Each row of a before or after table is a point. One or more steps were done to the points. Then noise was added and the rows were shuffled. The steps act on columns, c1 being the first. What was done? A step turns or swaps two columns, mirrors them in a line or flattens them onto one, adds a multiple of one to another, or multiplies or shifts one. Angles are multiples of 10 degrees, from the lower column toward the higher: turns from -170 to 170, lines from 10 to 170 but not 90. Use the fewest steps. Two steps may share a column if one is a turn and the other turns, adds or multiplies; they go together, in the order done. Otherwise the lowest column goes first.
(in the rows, 128 means zero)

Before, 13 rows:
[[118 127]
 [138 120]
 [144 118]
 [186  31]
 [144 138]
 [187 135]
 [127 101]
 [164 136]
 [170  85]
 [144  89]
 [135 137]
 [149 121]
 [119  26]]
After (13 x 2):
[[135 164]
 [ 89 143]
 [134 143]
 [ 86 171]
 [125 119]
 [ 23 120]
 [100 125]
 [119 147]
 [117 137]
 [120 148]
 [137 188]
 [135 136]
 [ 35 186]]
Steps: swap c1 and c2

Before (10 x 3):
[[135 141 192]
 [125 129 175]
 [144 151 177]
 [185 136  56]
 [176 163  69]
 [ 88 152 154]
 [110 153 177]
 [124 112 155]
 [176 160 115]
 [ 75 168 160]]
After:
[[ 50 163 128]
 [157 152  86]
 [170 141  80]
 [167 130  99]
 [184 167 148]
 [173 151 143]
 [152 114 115]
 [178 152 113]
 [ 86 161 100]
 [ 36 139 133]]
Steps: turn c1 and c3 by -130 degrees

Before, 8 rows:
[[154 207 171 172]
 [159 111 174 164]
 [194  97 150 115]
 [111 165 137  61]
 [191 103 175 168]
 [125 132 122 143]
 [140 114 200  58]
 [ 86 140 107  90]]
After:
[[153 173 128 207]
 [192 168 128 103]
 [194 115 127  98]
 [140  57 129 114]
 [112  62 127 165]
 [ 85  90 128 140]
 [159 163 128 112]
 [125 143 126 132]]
Steps: swap c2 and c4; multiply c3 by 0

Before, 9 rows:
[[118 118  74 129 205 153]
 [211 138 116 139 117  89]
 [106  95 130 137 127 126]
 [144 104 117 107 113 163]
 [117 177 167  78 149 113]
 [179  68 132 122 148 143]
 [198  92  50 100 164  95]
 [117 149 109 118 178 148]
 [191 190  38 178 132  59]]
After, 9 rows:
[[103 127 131 131 126 127]
 [190 128  38 198 133  59]
 [177 129 132 138 149 143]
 [210 125 119 164 116  89]
 [199 127  51 119 167  93]
 [118 129 109 115 176 150]
 [117 128  75 127 205 152]
 [117 127 167  77 150 113]
 [143 129 117 113 111 162]]
Steps: add 0.3 times c1 to c4; multiply c2 by 0

Before:
[[149 101 166 120 149 145 140 133 103]
 [179 116  97  79 160 121 111 249 153]
 [117 101 146 101 131 153 158 158 152]
 [121 103 119  98  38 123 141 128 133]
 [114  98 116  86 136 125 145  79 137]
 [138 101 165 144 134 151 109  84 159]
 [116 142  72  83 151 172 117 118 129]
 [162 207 165  96 139 144 153  77 150]
 [133 129 156 174 128 124 152  87 144]
 [100 109 166 134 125 114 112 126 134]]
After, 10 rows:
[[121 104 119 117  37 123  98 124 133]
 [150  99 165 132 151 148 114 135 103]
 [131 128 156 104 128 126 164 178 143]
 [165 206 164  70 136 143 105 142 151]
 [139  97 167  94 130 151 166 131 161]
 [100 107 165 128 124 113 142 117 132]
 [117 102 147 147 128 154  82 136 150]
 [116 140  73 102 151 172 101  98 129]
 [116  97 117  66 137 126 101 132 136]
 [177 114  95 225 160 121  60  67 155]]
Steps: turn c4 and c8 by -70 degrees; turn c7 and c8 by 120 degrees

Before:
[[174 132 119 139 129 162 125 129 117  92  81]
 [108 159 122 173 114 117 134 110 132 124 129]
 [126 131  84 100 120 131 144 110 125 102 132]
 [148 143  89 144 147 119 134 138 163 132 154]
 [141 112 122 138 104 120 102 168 108  97 122]
 [129 156 139 125 147 110  57 137 112  96 117]
 [111 141 136 143 162 136 154 144 107 161 120]
 [117 112 155 128 129 170 113 143 156 102  89]
 [184 215 133  72  73  83 120 134 172 152 183]
 [123 112 112 159 140 179 115 116 104 143 144]
 [144 248  95  96  95 111 113 175 150 139 194]
 [157 126 158 128 137 147 113 143 114  49 137]]
After, 12 rows:
[[157 132 140 115 123 161 128 137 129  45 136]
 [104 156 118 132 131 118 126 120 176 124 126]
 [125 131 139 125 133  85 128 121 101 101 134]
 [142 114 121 106 107 121 128 171 137  98 123]
 [122 251 118 149  98  92 129 177  98 139 194]
 [174 140 164 118 128 123 128 129 140  94  82]
 [109 140 135 106 131 137 126 125 142 161 122]
 [128 111 182 104 137 120 128 113 159 141 143]
 [169 224  84 173 112 127 128 157  72 154 184]
 [119 110 164 156 122 161 129 139 129 103  88]
 [124 155 108 110 129 134 128 127 126  96 118]
 [144 145 125 164 131  86 128 130 146 134 152]]
Steps: turn c1 and c2 by 10 degrees; mirror c3 and c6 in the line at 50 degrees; swap c4 and c9; flatten c5 and c8 onto the line at 120 degrees; multiply c7 by 0

Before, 8 rows:
[[116 139 121 147 134 139 149 128 102 111 133 169]
 [104 138 151  74 117 118 152 132 104 124 120 133]
 [ 92 134 119 147  80 122  68 130 104 134  92 116]
 [116 135 162 102  96   7 155 129 153 115 123 170]
 [110 150 127 128 132 156 158 120 106 113  80 179]
 [204  99 137 131 122 161 157 100 110 120 125 128]
 [ 90 134 140 138  99 114  48 130 171 128 115 148]
 [ 88 117 167 149 127 146 155  81 104 128 126 162]]
After, 8 rows:
[[104 139 127 138 147 149 160 120 104 127  81 179]
 [116 171 116 130 101 144  70 142 106 129  92 117]
 [121 155 140 127 115 139  49 141 169 126 113 148]
 [101 121 170 181 120 156 155 131 106 127 125 164]
 [118 131 122 133 141 141 149 142  98 126 132 171]
 [143 117 138 154 103 115 157 123 112 129 123 128]
 [126 142 152 107 130 134 152  79 103 128 119 134]
 [184 157 163 113 115  64 153 105 150 128 127 170]]
Steps: flatten c1 and c6 onto the line at 130 degrees; turn c2 and c5 by 50 degrees; turn c4 and c8 by 70 degrees; multiply c10 by 0

Before (10 x 14):
[[172  90  83 163  87 135  48 113  96  79 182 148 129 131]
 [203  58 131 161  99 166 132 121 162 118 163  66 139 133]
 [104 131 164 146 126 146  64 176  86 133 165 103 165  62]
 [106 139 183  93 118  78 143 176 171 123 131 159 103 116]
 [174 119 113 165 108 159  88 101 116 108 158  83  89 134]
 [142  71 116 159 146 115  65 148  87 104 169 138  92 108]
 [155 117 144 108 145  72  61 148 112 124 117 169 117 157]
 [114 113 165 125  78  98 132 171 137 170  97 126 113  91]
 [ 89 106 173 103 118 124 114 164 156 124  80 165 107 140]
 [112 132 135  86 134  97 154 184 121 126  91 159 122 124]]
After, 10 rows:
[[173  56 116  79  99 147 115 121 161 103 164  65 127 149]
 [ 85 115 129 204  77  98 126 170 140 110  95 125 169  92]
 [146 118 170  56 108 145  94 100 116 107 158  84 126 146]
 [ 76 140 132 154 118 101 119 176 170 161 131 159 188  95]
 [113  70 164  57 146 113  85 149  87 113 170 139 128 109]
 [ 82 133 131 167 135 112 157 185 120 165  90 159 137 110]
 [125 117 132 140 144 119  69 148 113 147 117 170 147 118]
 [ 75 131  79 117 127 102  85 175  86 111 165 103 149  98]
 [142  89 143   7  86 130  64 112  98 121 182 147  86 134]
 [ 58 106 131 146 117 131 100 164 156 151  79 165 179 134]]
Steps: shift c1 by -30; turn c3 and c13 by 110 degrees; turn c4 and c10 by -120 degrees; multiply c4 by 2; flatten c6 and c14 onto the line at 50 degrees; add -0.5 times c9 to c7

Before:
[[155 151 195 125  97  52 127 128 169 144  96 134 117 164 111 117 150 119]
 [191  47  96  76 101 127 162  79 115 114  97 145 207 133 170 157  86 111]
 [144 103 163 121 120  84 133 167 122 146  93 113 111 129  69 102 183 115]
 [117 122 172 122  88  90  94 156 146 158 125 118 140 117 127  80 146 101]
 [171 117 161  82 135 177 132 192 120 112 150  87 177  78 121 161  81 176]
 [177  95 155 108 131 195 147 201  99 100 152 119 198 151 143 136  94 106]
 [149 111 160  81 136 102 127 125 110 154 164 120  94 159 117  97 175 121]
 [137 110 166 144 159 107 106 132 161 186  88 103 108 148 124 115 159 129]
 [165  33 112 108  91 165 143 108 168  71 102 160 168 160 138 108  43 121]
 [133 111 139  68 144 180 134 145 110 119 109 129 194 157 116 107 124 154]
 [117 144 151 134 123  91 154 158 184 146 147  99 128 136 101 102 187 111]]
After, 11 rows:
[[156 105 195 125  96  52 127 128 169 144 118 134 117 165 111 117 166 120]
 [133 125 139  66 144 180 134 145 110 118 152 129 194 155 116 107 137 154]
 [138 131 167 143 159 107 106 132 161 187 150 103 108 147 123 116 177 130]
 [190 141  97  75 100 126 162  79 115 113 222 143 207 133 169 157 116 111]
 [178 147 156 108 131 194 148 202 100 100 156 120 199 150 143 136  86 105]
 [118 157 153 134 122  91 154 158 184 147  83  98 128 136 102 102 161 111]
 [145 151 163 120 119  85 133 167 123 146 141 114 111 130  69 102 193 114]
 [149 185 159  81 136 102 127 126 109 155 103 120  94 159 116  97 140 122]
 [117 139 172 121  88  90  94 156 147 157 126 117 140 117 128  79 142 101]
 [171 126 160  81 136 177 133 192 119 112 145  87 177  78 120 160  79 177]
 [166 134 111 108  91 166 144 108 168  71 250 160 168 161 138 108  79 121]]
Steps: turn c11 and c17 by -40 degrees; turn c2 and c11 by -130 degrees

Before (9 x 20):
[[ 83 128 151 166 144 102 150  98 126 115 100 124 147 146 121 128 139 169
  183 174]
 [142 202 117 118 123 127 153 156 139 132 132 134 114 137 197 219 144 208
  134  91]
 [111 176 156 156 128 112 124 109 121 115  13 103  78 145 102  77 137 142
  155  98]
 [119 200 150 148 135  99 121 107 131 147 105 151 149  95 138 184  96 138
  170 195]
 [119 157 153 152 139 120 129 113 134 149 138 136 105  25  99  94  74 196
  144 142]
 [105 151 115 159 177  92 126 118 109 122 132 113 135 105  98  88 146 130
  145 197]
 [164 186 147 133 111 138 122 103 137 114  96 147 146   7 105 135 160 134
  137 139]
 [158  16 117 179 154 226 131 157  88 159 127  44 138 121 101 112 129 119
  163 120]
 [128 207  72 174 120 107 145 108 133 130 131 142 145  87 189  79 143 123
  158 182]]
After:
[[163  87  82 133 109 139 121 102 137 131  96 145 106   8 108 136 150 134
  137 141]
 [111  99  80 157 129 114 123 108 120 166  14 101 165 145 101  76 134 142
  156  97]
 [128  31 136 172 120 105 148 108 134 118 131 143 114  85 189  80 137 123
  157 181]
 [ 85 140 108 164 143 104 151 100 126 130  99 123 106 144 123 128 136 168
  183 174]
 [141  59 101 118 123 127 152 157 140 132 134 133 140 137 197 218 139 207
  136  95]
 [122 114  93 151 140 118 129 112 133 119 138 135 158  24  97  94  92 196
  144 142]
 [107 103 128 161 177  91 126 117 109 131 130 112 119 106  97  89 140 129
  146 196]
 [159 221 194 178 153 227 131 158  87  96 127  45 133 120 101 113 129 118
  164 120]
 [118  76  72 147 136  98 120 105 131 101 105 153 119  96 138 186 106 136
  169 195]]
Steps: turn c2 and c3 by -150 degrees; turn c10 and c13 by 150 degrees; multiply c17 by 0.7

Before:
[[114 128 137 116  86 133 148 113 132 133 240 127 110 109 108  96 118 128
  130  85 117 170  88 117  93 128 106 158 122 140 156 122]
 [108 176  93 174  79 182 130 160 194 177  80 128  73 188 157 143 131 114
  112 208  59 170 112  71 177 189  77 118  77 181 111 142]
 [170 118  88  88  85 131 157  96 152 130 137 136  85 120 165  64 174 105
  137  85  88 168 177  75 144 165 119 148 148 123  93 111]
 [108 172 150 114 101 100 198 112  56  73 123  93 106 135 202 147 147 120
   85 155 127 144 140 117 142 114  93 149 117 158 108  67]
 [112 146 187 162 178 168 127  80 139  79 184 132 144 224 110 110 121 165
  126  99 117 125 129 166 153 124  56 120  98  74  69 121]
 [ 98 109 176 148 123 127 116 138 106 133  88 133 103 131 154 124 133  99
  123  88  95 114  95  98 112 145  99 127  93 127  78  82]
 [111 154 195 162  88 151 175 153 141  96 104 111 143 145 163 123 205  81
  185 161 149 101 130 169 168 160  78 227  95 193  86 151]
 [101 125 157 123 101  83 117 155 141 188 127 142 105 155 177  82 143 156
   56 174 112 139 205 103 127 187 101 108 108  65  66 136]
 [192 163  69 140 131 127 114  87 193 155 120 102  29 146 105  84 123 177
  116  93  87 108  67  95 127 121 143  96 148 113  70 127]
 [170 134  88 102 128  93 148  93 120 114  89 134 144  72  65 160 193 140
  174  25 184 105 164  86 136 212 154  88 144  72  74  66]]
After (10 x 32):
[[195 162  15 145 134 130 113 204 197 152 118 105  30 141 105  79 129 226
  118  93  85 114 143 109 131 122 143  94 155 118  64 105]
 [102 125  97 126  95  80 115  52 141 191 122 143 105 159 170  86 139 184
   53 173 117 133  84 115 122 183 102 107 113  65  47 109]
 [114 174  91 112 103 106 196 132  59  68 124  96  98 130 197 145 146 113
   79 160 126 146 103  80 142 113  92 147 117 145 100 165]
 [165 117  25  88  88 132 150 113 143 134 140 139  85 126 161  75 177  82
  136  85  91 170  68  76 146 171 117 151 141  96  71 110]
 [104 114 119 145 117 127 120 139 105 138  92 135 107 130 153 121 133  75
  126  81  95 117 163  77 109 149 101 122  90 141  61 149]
 [110 165  41 172  85 182 125 115 198 170  78 130  73 190 161 140 128 104
  110 206  60 170 162  93 178 190  73 123  72 217  98  82]
 [168 129  17 102 128 102 144 130 117 108  92 136 147  64  65 155 191 156
  176  27 183 104  74  62 138 213 152  86 149  48  68 144]
 [113 145 131 163 180 172 125 165 135  76 182 137 147 224 109 107 115 200
  131  94 114 133  96 154 146 128  60 117 100  98  56 159]
 [109 130  74 115  85 133 145 165 135 133 239 125 108 104 109  93 117 130
  132  88 123 165 150 114  88 127 111 158 122 128 145 120]
 [116 156 138 160  92 152 172 106 145  96 103 114 149 140 162 119 202  36
  180 160 142  97 144 176 171 158  80 228  98 213  70 139]]
Steps: shift c3 by -60; add 0.7 times c4 to c30; turn c8 and c23 by 140 degrees; multiply c18 by 2; mirror c24 and c32 in the line at 20 degrees; shift c31 by -10

Before, 10 rows:
[[144 129 130 101 143 141 131 132 125 103 144 179 140 124 168 139 112 119
   93 127 117 129 136 119 132 119  88 150  99 163 135 153 131 164 116 131
  131 138 161 115 117 134 144 137 112 133 134 129]
 [144 131 138 120 129 143 132 115 131 143 154 127 116 119 113 129 139 119
  124 128 137 141 133 109 140 125 115 136 126 119 134 141 138 142 123 112
  132 126 133 128 120 138 127 107 121 116 135 147]
 [132 131 141 114 129 137 133 118 117 142 129 135 124 112 118 118 146 140
  122 125 113 130 133 128 114 155 136 123 135 127 115 130 128 153 130 111
  138 108 122 118 151 128 113 105 121 112 113  62]
 [133 150  90 176 118 137 121 115 122 132 161 144 142 132 113 130 109 112
  126 119 137 157 118 131 116 119 129 121 129 122 144 133 138  49  90 140
  101 135 132 124 115 123 148 122 113 131 134  10]
 [122 146 128 104 144 119 120 120 138 133 132 127  94 119 111 129 116 112
  123 111 116 124 133 142 116 122 106 141 134 137 139 131 117 159 114 112
  132 142 134 127 134 149 149 114 118 138 130 149]
 [137 143 130 115 141 142 131 117 124 106 124 140 124 132 109 129 123 162
  121 120 116 113 124 159 121 155 117 129 130 137 131 133 114 140 133 120
  124 134 124 127 127 126 138 142 112 128 136 148]
 [141 130 105 102  87 144 132 122 129 143 126 132 124 131 111 158 114 108
  124 125 131 139 133 119 150 151 133 122 105 129 115 132 143 161 106 112
  135 126 129 123 118 132 148 107 113 122 133 145]
 [135 141 116 112 146 136 131 125 129 131 153 130 115 131 114 125 116 121
  124 116 117 124 128 166 130 131 138 119 129 128 146 136 150 131 131 111
  128 107 122 130 114 118 127 114 119 120 131 141]
 [101 132 138 118 141 140 121 117 136 143 126 130 111 104 123 138 120 109
  114 116 122 124 138 134 127 141 141 148 121 143 138 136 137 153 132 132
  136 141 124 125 121 138 134 142 119 131 133 148]
 [129 139 129 105 119 143 120 161 119 130 137 127 130 130 120 117 110 110
  102 126 138 127 125 131 125 127 143 140 120 130 128 133 117 157 111 112
  136 143 129 116 120 118 144 186 117 130 131 118]]
After (10 x 48):
[[144 129 131 101 143 141 131 132 124 108 144 179 141 124 168 139 112 119
   94 127 117 115 112 144 121 119  89 150  99 163 135 153 131 164 116 131
  127 138 161 134 117 129 119 137 136 134 115 131]
 [141 130 105 102  87 144 133 122 130 146 125 132 124 130 111 158 114 108
  124 125 131 116 113 131 114 151 132 122 105 129 115 132 143 161 106 112
  110 127 129 133 118 155 109 107 133 122 123 132]
 [137 144 130 115 141 142 131 117 124  96 125 140 124 132 109 129 123 162
  121 120 116 112 112 106 134 155 117 129 130 137 130 133 114 140 133 119
  109 134 124 136 127 120 137 142 123 128 127 121]
 [135 141 116 111 146 135 131 125 129 118 154 130 114 131 114 125 116 121
  124 116 117 127 120  91 136 131 138 119 129 128 146 136 150 131 131 110
  116 107 122 131 114 138 132 114 128 120 130 126]
 [129 140 129 104 119 144 121 162 119 130 136 127 130 130 120 117 110 110
  102 126 138 114 117 125 139 127 143 140 120 130 128 132 117 157 111 112
  137 143 129 131 120 132 121 185 125 130 116 137]
 [122 146 128 104 144 119 120 120 138 128 131 127  94 119 111 129 116 112
  123 112 116 108 119 113 116 122 107 140 133 137 139 131 117 158 114 112
  107 142 134 130 135  94 121 114 132 138 127 128]
 [144 131 138 120 129 143 132 115 130 149 153 127 116 119 113 129 140 119
  124 128 137 135 122 141 113 125 116 136 126 119 134 141 138 142 123 113
  109 126 134 135 120 136 118 107 133 116 127 129]
 [132 131 141 115 129 137 132 117 118 141 129 135 124 112 118 118 146 140
  122 125 113 141 122 124 135 155 136 123 135 127 115 130 128 153 130 111
  191 108 122 113 151 109 134 105 133 112 118 149]
 [133 150  90 176 118 137 121 115 122 131 161 144 143 132 113 130 109 112
  127 119 137 125 113 124 138 119 129 121 128 122 144 133 138  49  90 140
  249 135 132 134 115 116  92 122 119 131 124 122]
 [101 132 138 118 141 140 121 117 136 140 126 130 110 104 122 138 120 109
  114 117 122 121 119 117 119 141 141 148 121 143 138 135 137 153 132 132
  107 141 123 133 121 119 128 142 138 131 125 132]]
Steps: mirror c10 and c24 in the line at 170 degrees; mirror c22 and c43 in the line at 150 degrees; swap c23 and c45; turn c25 and c42 by 120 degrees; multiply c42 by 1.6; turn c37 and c48 by 100 degrees; swap c40 and c47
